Rows are points. To make a cloud, some directions were put in groups of two or more. Within a group, all points are equally far from the middle, so they leave a hole (a ring in 2 directions, a hollow ball in 3). The other directions are filled evenly. Then the cloud was stretched, turned, moved and blurred a little. How many holes are there, and how many directions does each take, smallest first?
(in the rows, 128 means zero)

Cloud (22 x 3)
[[176 126 142]
 [132  99 174]
 [ 82 132 126]
 [ 93 100 108]
 [122 107  87]
 [164 175 153]
 [108 160 182]
 [ 86 141 112]
 [ 92  98 111]
 [161 126 172]
 [149 110 177]
 [ 93  90 119]
 [ 94  83 122]
 [167 146 163]
 [130 141 183]
 [136 186 107]
 [ 98 102  99]
 [117 178  98]
 [165 155 165]
 [100  79 142]
 [ 90 159 169]
 [ 93 101 141]]
Holes: 1 (2)

Cloud (27 x 4)
[[128  88  81 147]
 [139  95 118  89]
 [ 92  97 127 104]
 [171 176  86 129]
 [123  97  86 108]
 [152 117  85 173]
 [140  86 127 111]
 [119 198 123  93]
 [ 78 114 112 122]
 [168 141  82 149]
 [100 100 130  95]
 [152 196 137  91]
 [155  99  78 129]
 [137  85  86 171]
 [148 140 110 182]
 [147  93 117  98]
 [127 182 144 118]
 [ 99 167  98 107]
 [104  84  90 143]
 [151 181  82 128]
 [136 137  98 186]
 [ 99 154 160 110]
 [164 192  96 119]
 [129 100 147 101]
 [120 180  87 117]
 [148 107  95 188]
 [130 113 152  92]]
Holes: 1 (3)

Cloud (49 x 6)
[[164 135 167 139 116 143]
 [128 134 156 105 120  82]
 [121 147 156 109  95  97]
 [129 107 117 153 112 144]
 [147 138 196 115 100 150]
 [122 125 140 154  88  67]
 [ 93 180 124 131 110  71]
 [ 86 143 139 117 183 123]
 [173 159 160  82 175 167]
 [115 202 143  95 167 121]
 [153 156 101  76 161 128]
 [108  89 180  92 131 196]
 [ 73 120 138 147  86 128]
 [ 87 171 164 152 103 144]
 [165 159 133  81 175 145]
 [167 147 141 126 117 109]
 [151 145 151 116  96 120]
 [114 130 157 128  70 148]
 [130 123 175 142  88 132]
 [119 122  95  73 118 137]
 [125 183 122 175 137 139]
 [163 134 179 136 113 164]
 [112 183 122 109 186  85]
 [108 108 156  52 127 197]
 [101 187 166 154 117 134]
 [147 186 133 140 119 174]
 [106 160 143 116 125  63]
 [ 68 151 122 139  88 113]
 [114 162 133 161 184  88]
 [122 111 136 118 111 198]
 [ 88 173 133 143  97  90]
 [123 161 154 136 195 163]
 [105 115 144 109 149  71]
 [ 78 117 138  79 146 125]
 [109 138 171 138 141  84]
 [106 172 147 169 135  75]
 [134 150 174  62 100 169]
 [132 197 130 151 165  80]
 [132 172  84 167 121 117]
 [ 75 171  93 110 154 143]
 [ 94 165 122 169 145 146]
 [109 175 105 186 138 114]
 [ 77 151 157  60 114 172]
 [120  88 152 114 143 112]
 [133  91 139 153 123  94]
 [ 80  91 112 110 102 132]
 [ 69 145 146 146 133 160]
 [ 92 146 112 152 182 116]
 [120 131 138 106  79 180]]
Holes: 2 (2, 3)

Cloud (103 x 9)
[[ 80 115  73 158  74 186 127 123 175]
 [101  59 146 173 149 136 160 168 121]
 [115 115  98 169 155 177 178 209 149]
 [151 117 137 125 127 134 106  86  72]
 [100 151 136  72  94 196 158 123 118]
 [143 156 193 156 132 117 170 159  89]
 [109 108 113 123 204 167 182 196 134]
 [168 111 138  95 145 127 126  73  97]
 [152 121 181  97 126 134  99  59 109]
 [187 125 153 145 154 137 150 133  77]
 [ 98 109 134 150 134  83 156 210 139]
 [150  78 171 118 138 108  86 125 152]
 [ 75 138 168 111 151 120 150 128 110]
 [ 90 119 154 109 123 180 153 134 148]
 [130 148 160 116 205 157 131 132 110]
 [ 86  72 137 165 125 122 160 163 136]
 [126 188 132 137 179 124 163 165  77]
 [114 106 189 162  96 167 138 165 159]
 [ 94 108 167 104 147  96 111 112 106]
 [146 112 161 143 169 145 148 196 111]
 [162 147  58 133  94 146 117 143 112]
 [ 90 115 111 133 154 112 114 137 157]
 [127 146  93 172 142  87 168 223 105]
 [136 102 110  99 135 173 123  74 109]
 [130  25 141 171 139 137 159 179 170]
 [108  99  74 155 139 119  98 178 127]
 [130 104 189 137 101 200 116  46 143]
 [139 157  84 120 181 106 197 155 123]
 [ 98 142 116 112 159  86 105 166 101]
 [114 127 121 154 186  79  76 128  82]
 [115 126 166 173 180 140 155 184  93]
 [135 106 155 131  96 119 125  69 180]
 [103 126 122 110 104 194 126 156 179]
 [ 94 135 109 172 136 171 157 181 131]
 [135 142  91 133 150  97 145 128 135]
 [136 188 119 115 111 147 136 166 117]
 [132 167 123  83 110 172 162  71 100]
 [188  84 121 120 109 117 119 152  95]
 [186 156 106 106 124 174 170 120 144]
 [101 131 134 119 162 160 162 197 144]
 [137 136 121 100 153 167 193 152 118]
 [149 111 165 146 161 110  96 148  86]
 [133  98 177 119 183 114  98  94 130]
 [102  81 111 135 140 135 129  88  74]
 [111  96 149 170  97 131 119  92 137]
 [101 101 131 164  82 162 130 169 149]
 [ 92 121  97 136 153 161 170 150 171]
 [110 110 131 102 128 135 119  87 172]
 [127 147  83 102 142 147 189 119 121]
 [145 146 124  99 106 174 120 148 126]
 [139  83 119 145 103 108 157 120 145]
 [106 105 117 154 106 152 152  77 157]
 [160 195 113 135 156 124 132 184 156]
 [160 128 121  77 165 102 115 132 101]
 [ 90 104  85 197 159 112 160 116 126]
 [129 109 100 179 138 186 138 148 144]
 [124  99 134 112 153 137 129 114 142]
 [ 96 134  68 105 135 168 157 151 128]
 [114  79 185 177 114  87 119 183 147]
 [161 131 122 144 153 143 185 133 106]
 [161 130 146  82  98 188 136 107 116]
 [141 151 120  83 124  98 127 120 114]
 [137 160 104 139 161  81 142 120  96]
 [114 129 154 191 145 175 169 146 143]
 [ 95  91  81 171 142 155 165 168 132]
 [122 113 123 137 162  62 150 209  91]
 [129  80 129 156  78 148 153 166 141]
 [129 114 108 123 167  78 154 198  99]
 [156  93  91 110  74 145 158  90 138]
 [136 156  51  87 145 110 130 165 111]
 [115 162 139 126 129 104 150 151  57]
 [112 142 190 146 131 141 172 159 127]
 [129 178  87 120 119 152 137 130  84]
 [125 108 167 115 175 104 139 114 112]
 [112 137 122 142  74 109 129 192 103]
 [124 149  57 102 102 207 153 122 143]
 [113 146 101  90 147 137 119 208 112]
 [105 126  66 111 132 122 138 163  91]
 [111  81 170 147 101 159 126 119 121]
 [161  54 109 157 136 140 146 152 162]
 [153 100 169 123 147 146 116 133  84]
 [138  75 156 150 129 143 121 119 121]
 [111  84  93 162 134 151 141 137 145]
 [110 161  98  87 137 108 143 131 109]
 [164 181 107 183 213 134 168 134  60]
 [188 163 147 161 136 130 148 149 112]
 [133 147 116 131 177 100 134 207  76]
 [ 96 162  81 125 169 146 165 167 177]
 [165 157  82 147 190  96 147 217 106]
 [136  83 149  84 161 144 104 139 125]
 [109  95  83 143 121 158 116 118 156]
 [117  96 165 156 100 125 149 128 112]
 [106 133  88 107 133 148 157  81  82]
 [ 74 143 105  89 117 135 101 186 148]
 [170 105 145 118 185  88 154 108  80]
 [123  88 111 151  83 185 142 104 167]
 [148 206 132  79 167 143  90  98  78]
 [148  98 106  96 121 148 110  82 142]
 [132 164 106 131 196  99 162 172  67]
 [181 171 168 123 125  63 151 118 115]
 [103 155 168 101 120 122 102 132 104]
 [106 126 138 132 143 109 181 203 148]
 [149 110 162 105 164 132 100  88 109]]
Holes: 0

Cloud (88 x 9)
[[166 154 177  84 161 166 113 145 160]
 [160 184 167  91  98  99 147 143 142]
 [165 181 143 140 161 145 116 144 185]
 [115 136 111 180 145 143  86 196 141]
 [ 96  84 123 109 154  75 136 143 127]
 [158 128 155 125  99 170  71 161 119]
 [130  99 166  79 130 100 165  95 137]
 [167 121 142 134 142 157 197 197 131]
 [161 156 178 155 125 154 136  87 163]
 [189 150 176  74  94  88 162 112 134]
 [100 142 128 188 176 138 111 179 137]
 [ 74 150 148 175 114 145 142 133 142]
 [130 184 155  99 152 134 100 175 176]
 [146  88 148 120 101 160 121 130 167]
 [116  83 110 138 175  91 162 147 144]
 [ 89  86 125 124  92 155 104 178 152]
 [148 180 173 142 138 139  91 145 182]
 [132 108 175 161 147 203 144 203 131]
 [132 159 182 127 140 119  70 165 159]
 [176 121 131 121 159 107 219 105 107]
 [122 184 103 121 122 145 122 170 162]
 [151 172 185 149 112 146  83 140 153]
 [153 118 164 174 119 198 156 182 161]
 [157 144 174 118  92  87 174 161 137]
 [137 179 163  83 156 150 105 144 158]
 [116  75 155 148 117 149 110 179 172]
 [123 174 137 116 158 137 129 203 119]
 [174 133 168  93 143 125 166 163 181]
 [171 114 177 108 130  77 163  96 177]
 [119 104 103 129 106 131 169 126  92]
 [160 171 171 111 107  79 149  77 179]
 [118  79 162 150 117 106 131 183 100]
 [112 113 121 152 150 117 111  90 121]
 [ 83 128 176 177 138 162 116 147 133]
 [185  81 159 105 146  75 163 121 132]
 [ 91 135 175 119 170 131 112 175 137]
 [123 125 155 118  92 123 153 175 183]
 [156 105 150  87 105  84 149 160 177]
 [ 90 105 138 155  84  93 116 141 141]
 [150  79 177 113 118 144 151 177 108]
 [117  80 180 143 133 114 136 172 106]
 [145 156 156 155 105 154 176  76 135]
 [ 97  88 148 124 139 108  99 174 163]
 [173 181 145 114 137  99 186  92 104]
 [176 139 129 181 112 144 182 154 146]
 [179 143 174  93  93  75 179 132 149]
 [111 142 150  97 181 185 126 191 130]
 [150 195 144 133  92 141 138 137 164]
 [112 155 155 105 170 121 161  98 126]
 [ 80 111 147 145  77  97 125 118 125]
 [155 169 153 146  91  99 181 117 169]
 [140 151 143  83  94 115  86 122 166]
 [158 141 153  86 136  93  76 169 152]
 [156  88 144  94  90  73 193  74 138]
 [105 154 165 171 148 134 137 181 105]
 [120 119 158 144 114  74 110 160  88]
 [ 83 132 119 173 163 202 104 189 155]
 [104 109 121  98  97 108 104 191 168]
 [180 103 120 137 178 128 157 136 159]
 [124 186 146 170 144 180  85 168 152]
 [152  82 164  97 146 132 128 133 160]
 [173 162 158 121 154 109 174  76 173]
 [108 124 153 142 108 186 167 171 125]
 [167 173 180  85 107 101 153 107 114]
 [ 99 124 155  92 109 146 124 120 156]
 [179 132 156 124 117 129  74 151 165]
 [146 136 137 116 106  92 104 184  93]
 [ 97 164 157 123 142 142 120  98 159]
 [172 160 154  89 117 151 162 120 177]
 [ 82 116 102 177 116 107 136 116 119]
 [179 120 163 146  67 106 135 133 153]
 [103 129 118 168 160 129  95 135 114]
 [147 147 159  85 168 174 138 145 152]
 [105 128 174 197 156 129 151 163 127]
 [129 137 160 125 132 117  54 177 150]
 [125 160 108 130 147 187 112 136 161]
 [111 160 156  93  92  84 122 140 157]
 [ 87 103 136 121 142  88 103 109 133]
 [178 135 155 143 128  70 109 123 110]
 [ 85 154 103 161 124 166 123 165 143]
 [119 149 109 143 112  98 144 157  87]
 [197 107 140 113  76  80 183 106 111]
 [153 116 172  93 125  78 157 166 160]
 [130  91 118 134 169 119 132 221 116]
 [181 149 183 144  80 138 125 119 152]
 [105 104 105 189 136  90 163 125 153]
 [160 143 119  73 114  83 131 123 103]
 [101 157  97 108 144 117 140 146 128]]
Holes: 3 (2, 3, 3)

Cloud (104 x 9)
[[118 197  98 104  97 107 161 159 144]
 [168 130 149 116 181 110 159 113 162]
 [112 158 162  80 128 137 150 105 135]
 [101 138  81  40 148  89 119 116 177]
 [186  88 128 111 111 133 143 130 134]
 [145 187 143 115  80 103 133 131  71]
 [152 158 144 177 142 119  51 130  71]
 [176  85 169 156 121 109  95 101 101]
 [134 154 179 120 148  92 107 127 143]
 [145 130 144  92 170 110 110  75 128]
 [121  37 166 145 164 107  76 113 138]
 [140 165 103 109 104 140 171 190  95]
 [203 213 126 144 112  90 113  61 119]
 [109 105 134  94 120  56 115 134 109]
 [159 162 133 129 142  28 118 147 135]
 [154 132 149 168 159 120 118 161 100]
 [169 134 122 116 128  88  85 139 123]
 [118  77 121 126 153 162 121 118 124]
 [143  93 128  38 167  98 194 162 168]
 [154 133 151 103 204  77  87  87 150]
 [144 150  71 124  97 102 162 155 147]
 [172  80 171 120 191 165  66 163 161]
 [131  74 119 150  75 102 146 115 140]
 [131 142 142 146 153 131 177 133 136]
 [120 113 131 143  73  79 113 138 130]
 [108 138 146 129 113 129 133 140  78]
 [144 211 134 143 112 156 131 127 124]
 [108 126 152 113 123 161 134 167  81]
 [140 185 153  85 127 145 171  86 164]
 [151 116 162 132 107 125  82 102 123]
 [105 137 149 113 142 145 126 175 110]
 [175 141 105 129 180  73 112 126 131]
 [136 133 142 117  62 154 169 135  96]
 [ 72 109 116 115 113 145 111 134 142]
 [171 106 137  93 144  98 133 127 139]
 [130 117 122 120 147  60 102 121 109]
 [121 145 162  96 142  47 131  78 146]
 [193 158 142 126 142  58 110  85 148]
 [ 91 196 109 120 117 131 151 141 150]
 [ 98 125 132  75 101  87 122 122 112]
 [107  73 101  82 122 163  98 141 128]
 [111 134  75 122 100 104 135 172 140]
 [186 141 138 151  62 109 136 144  87]
 [105 133 114 120 124 101 107 150 110]
 [147 122  97 115 122 130 136 124 160]
 [126 133 164 138 164 120  55 107 160]
 [148  94 191 196 138 139 115  82 115]
 [159 118 201  81 107  92  93 103 111]
 [129 142 160 119  86  76 126 100 149]
 [137 109 136 158 123 133  76 156 153]
 [139 169 175 184 135 143  71  97 139]
 [132 177 145 142 153 126 149 171 111]
 [ 81  65 106 131  75 144 126 143 110]
 [120  96 103 136  77 109 152 117 168]
 [175 159 147 203  81  71 124 113  93]
 [158 170 105 130 110  99 141 108 136]
 [ 91 171 147  93 160 190 143 169 132]
 [202 136 140 178  78 163 112 118 103]
 [117 133 102 126 131 169 160 140 111]
 [147 121 162  72 154 105 148 168 117]
 [132 164 132 185 107  70  80  61 105]
 [157 177 155 206 122  67 112 103 134]
 [118 133 156 158  91 145 105 132 101]
 [162 168 158 171  35 128  99 123  68]
 [124 138 137 134  84  95  75  99 111]
 [107  92 131 135 127  96 105 126 118]
 [ 29 127  83  98 122 130 145 133 125]
 [136 139 140 129 137 161 105 157 136]
 [153 187 109 103  99 144 134  91 135]
 [146 165 108 163 128  90 161 153 105]
 [124 124 171 155 108 187 105 142 103]
 [153  94 127 152  97 124 138 150  74]
 [162 149  85 132 117 160 183 143 121]
 [119 152  85 138 103 101 173  96 125]
 [113  82 175 114 112 155 123 156 126]
 [201 148 123 115 133  91 127 109 151]
 [138 142  92 128  97 111 153 182 119]
 [168 107 124 209 106 136 101 131 131]
 [202  82 188 122 171 119  70 120 146]
 [137 132 165 156 128 143 129  77 122]
 [152 172 137 121  91  92 139 151 138]
 [180 165 194 180 102  66 116 130 127]
 [131 117 158  84 208  90  79 109 156]
 [111 114 139 105 104 168  95 113 127]
 [119 123 141 136 171 192 129 169 131]
 [149  63 129 159 136 114  84 185 143]
 [154 199 153 184 143 126  95  86 138]
 [124  93  89  99 149 187 164 141 127]
 [145 124 128  77 145  26 160 104 150]
 [146  28 168 134 186  90  46 124 151]
 [123 120 150 124 113 101  86 127 101]
 [153 143  93 124  74 134 160 163 136]
 [170 112 114 166 113 116 117 102 153]
 [119 155 131 138 162  72 109 139 115]
 [184 164 125 168  73 167 153 117 102]
 [103 118 155 165 152 127 100 109 115]
 [167 149 120 214  79 150  88 108  81]
 [100  99 120  85 168 111 132 116 171]
 [130 117 122 149 147 108 130 128 184]
 [198 137 126 150  64 142 131 118 109]
 [179 152 125  95 109 126 192 181 163]
 [122 151 109 101  85 164 143 183 103]
 [145 148 126  58 133 137 136 128 173]
 [173 123 113 156 159 142 127 142  80]]
Holes: 0

Cloud (89 x 9)
[[142 117  79 116  87  94 146 166  60]
 [127 108  88 192 132  80  81 142 133]
 [101 125 149 116  89  86 144 120 148]
 [132 134 164 122 122  99 137 157  66]
 [163 145  79 137 102  66  76 147 143]
 [127 116 138 182 172 152 136 133 128]
 [140 118 130 192 149 211 148 108 139]
 [130  92  83 157 149 153 148  80 123]
 [119 125  80  97 109 133 140 150 157]
 [163  74 140 129 115  87 135 125 117]
 [111 105 116 202 154 171 158 116 120]
 [134  98 114 116  75 162 187 171  93]
 [130 137  88 120  97 112 135 166 178]
 [ 99 130  83 149 129  85 110 111 117]
 [167 150  94 103  59  91  94 159  80]
 [182 159 112  88  54 109 116 145 105]
 [144 134 123 192 165 129  70 117  84]
 [141 148 136 172 130 119  83 113 134]
 [128 169  71 124  99 184 122 129 152]
 [124  84  79 141 162 151 113  98 130]
 [115 140 152 146 160 153 129 142 172]
 [121 108 102 144 183 104 123 139 110]
 [109 138  59 130 102 114 119 117 107]
 [144 165 105  93 106 114 107 133  56]
 [134  98 105 164 142 172 152 161 132]
 [149 144  41 145 155  81  89 140 132]
 [147 132  83 104  47 157 144 134 149]
 [ 61 117 164 140 134 107 143 155 110]
 [ 66 106 156 140 117  86 144 135 151]
 [113 128 165 110  99 104 122 149  61]
 [ 75  77 112 158 128 143 161 119 121]
 [132 122 174 103  97  82 149 172  79]
 [204 128  61 148 114 126 135 145  99]
 [152 147 149 157 107 158 174 100 106]
 [143 122 163 149  76 126 149 127 113]
 [ 78  97 106 169 163  97  86 168 140]
 [ 92  94  66 118 121 133 104 153 122]
 [173 145  80 121  68 138 117 122 118]
 [163 164 120 119  77  99 104 175 114]
 [160 124 106 106  87  42 148 149 104]
 [121 175 123 138 154 136 128 145  80]
 [154 100  76 121  87 129 156 102 137]
 [149 109  59 139  93  37  60 149 126]
 [111 148  92 151 132 123 138 111 154]
 [ 81 116 129 131  95  70 103 129 136]
 [115 153  55 126 127 121 118 131 103]
 [160 143  28 168 145 163 112 131 140]
 [120 117 126  82  73 170 183 147 120]
 [144 122 140 135 144 182 176 120 101]
 [112 103 142 159 170  82 125 146 106]
 [118 100 119 157 134  65 146 131 136]
 [175 122  86 144  80  97 104 133 115]
 [112 153  57 143  82 175 109 112 119]
 [144 123  73 162 118 168 119  77  86]
 [154 168  85 129  90 176 124 115 162]
 [157 137  57 152 111 156 154 106  69]
 [ 96 102 133 128 114 161 121 132 168]
 [133 130  78 155 118 134 160 110  98]
 [132 100 105 150  64 163 179 121 108]
 [153 157  91 106  82 135 151 119  81]
 [144 100 174 139 106  75 102 160 145]
 [186 132  78 127  89 137 150 147  75]
 [112 130 189 137 148 106 156 126 129]
 [156 159 107 105  81 108  82 162  90]
 [119  90 124 142 116  74  96 125  81]
 [ 85 100 135 146 103 171 137 122 193]
 [109 106  67 120 143 126 113 152 148]
 [137 123 145 177 179 135 140 118 116]
 [117 161 134  76  88 105 122 150  98]
 [179 105  53 134  70 138 137 124 109]
 [171 149 112 109  54 105 115 171  95]
 [191 174  77 138 113 115 107 124  30]
 [102  70  98 134 142 141 129 120 175]
 [ 60  94 141 164 120 142 174 138 193]
 [127  79 138 155 100 102 141 136  96]
 [178 114 138 139 144 126 120 113  83]
 [179 116  54 156 124 114  90 109 159]
 [159 108 139 164 145 139 164 101 117]
 [131 164  79 161 137 205 155 140 104]
 [135 157  58 155 140 147 141 130  82]
 [145 149 141  82  81 138 142 142  80]
 [175 145 144 112  45  75 143 151  94]
 [170 141  48 157 143 181 135 138 145]
 [166  96  90  77  89  73 114 160 112]
 [166 127  77 127 108 146 172  94 119]
 [130 101  79 157 149  86 105 115 192]
 [123 145 150  91 118 113 107 131 108]
 [170 135  56 105 142 124 134 118 103]
 [142 123  63 118  51 118 111 151  98]]
Holes: 2 (2, 3)
